Each row of a before or after table is a point. One or more steps were done to the points. Then noise was added and the rows were shuffled. The steps act on how far a point lies along the listed directions, d1 being the first. What was done? A step turns or swaps two directions, mirrors them in a line or flattens them onto one, adds a multiple of one to another, or multiplies one. Angles are multiples of 10 degrees, from the lower direction toward the higher: turns from -170 to 170, lines from 10 to 170 but not 90. Use the fewest steps. Two steps may share a direction if one is a turn and the other turns, adds or multiplies; they go together, in the order done. Otherwise the lowest direction goes first.

Directions:
(1): [-52 -29]
(2): [-29  52]
Before, 8 rows:
[[ 74  42]
 [ 25  37]
 [ 52  19]
 [-46   4]
 [ 63  10]
 [ -7  37]
 [-60   1]
 [ 64  27]]
After:
[[ 27 -23]
 [ 47  38]
 [-40 -48]
 [ 36  26]
 [-31 -62]
 [-29 -80]
 [-29 -48]
 [  6 -44]]
Steps: turn d1 and d2 by 140 degrees

Directions:
(1): [-39 -38 -63 -13]
(2): [ 65 -47  -6 -25]
(3): [-37 -35  53 -42]
(4): [  6  47 -19 -67]
Before, 14 rows:
[[-12 -28 -29 -14]
 [-69  45 -35  66]
 [  0  45   5  78]
 [ -1  -8 -69 -63]
 [-74  18 -39  21]
 [  2   2  -2 -55]
 [-34   5   3 -68]
 [-43  -3 -58 -49]
 [ 51  10  33  85]
 [-20  58 -16  41]
 [  6 -17  69  64]
 [-46  36 -22   6]
 [-58  25 -78 -52]
 [-21 -26 -49 -54]]
After, 14 rows:
[[ 48  58  26 -65]
 [-49 -10 -55  -8]
 [-41 -30 -54  46]
 [-31  19 -59 -30]
 [-43 -26 -83  59]
 [ 22  46 -14 -40]
 [-28 -14 -20   2]
 [  2 -25   4  47]
 [-18 -17 -52  53]
 [-17  -4 -38  13]
 [ 10  12  60 -68]
 [ 12  28 -35  -6]
 [-24 -48  -1  58]
 [-36 -30 -37  35]]
Steps: flatten d1 and d2 onto the line at 160 degrees; mirror d3 and d4 in the line at 160 degrees

Directions:
(1): [ 63   3 -66   8  34  33]
(2): [ 23 -36   9  73 -56  17]
(3): [-21  42  34  18  17  82]
Before, 11 rows:
[[ -1   1  -1  57  -1  79]
 [-42 -28  -3 -66  33 -56]
 [-23  -2  80  35 -58  32]
 [-53   9  41 -49  26 -48]
 [-17  18   7 -51  51   0]
 [ 37   7 -31 -43  46  -8]
 [ 24 -19 -28  71 -27  46]
 [ 21  -5 -50 -48  14 -25]
 [ 49  45 -79 -67  95  -5]
 [ 16 -26 -72 -19  41  -6]
 [-27 -20  45   2   2  56]]
After, 11 rows:
[[ -8  27  54   8  -6  57]
 [-13 -14  -8 -35  19 -61]
 [ -5 -45 -44   2  18 -25]
 [  0 -11 -16 -57  40 -35]
 [-31  26  11  16  27  81]
 [-29 -11  21 -21  25  54]
 [-14  11   1  56 -14  75]
 [ 31 -11 -23 -25   9 -30]
 [ -8 -54 -19 -35   5 -65]
 [ 27   3 -52 -57  42 -78]
 [ 25 -20 -37 -24 -22 -40]]
Steps: multiply d1 by 0.4; turn d2 and d3 by 40 degrees

Directions:
(1): [ 37   0 -36  21  51 -40  30 -77]
(2): [ -9  78  -1  60  19 -38  11  49]
Before, 11 rows:
[[ -5   8  26 -10 -22  19  -9  46]
 [ 19  11 -10   4  18  -6  17 -16]
 [ 10 -22 -11  -5  16  -6  12 -46]
 [-13  31 -10  23   9 -18  -2   9]
 [  5 -12 -19   0  -4   9  11 -21]
 [-23 -44  12 -38 -59  44 -18  16]
 [  8 -13   2  -8   3   6  -3 -13]
 [-20 -11  27 -19 -39  34 -17  43]
 [ 14  29 -14  31  19 -27  28  -3]
 [  0   9  -4   5  17 -17   6 -21]
 [ 20 -50  10 -32 -10  31  -6 -36]]
After, 11 rows:
[[-19   5  43 -22 -48  41 -22  87]
 [ 19 -33  10 -21  -4  24  -3 -28]
 [ 26 -13 -29   8  39 -20  22 -73]
 [-49 -34  37 -46 -84  65 -38  73]
 [ 30   5 -16  12  31 -13  23 -39]
 [ 32  20 -28  36  35 -38  31 -34]
 [ 14  -9 -25   4   3  -1  23 -29]
 [  5   6 -17   6  28 -27  17 -44]
 [ 11 -14   1 -10  13  -2   0 -16]
 [ -8  21  -9  12   6 -12  -5   2]
 [-42  -7  46 -33 -69  62 -37  94]]
Steps: multiply d1 by 2; multiply d2 by 0.7
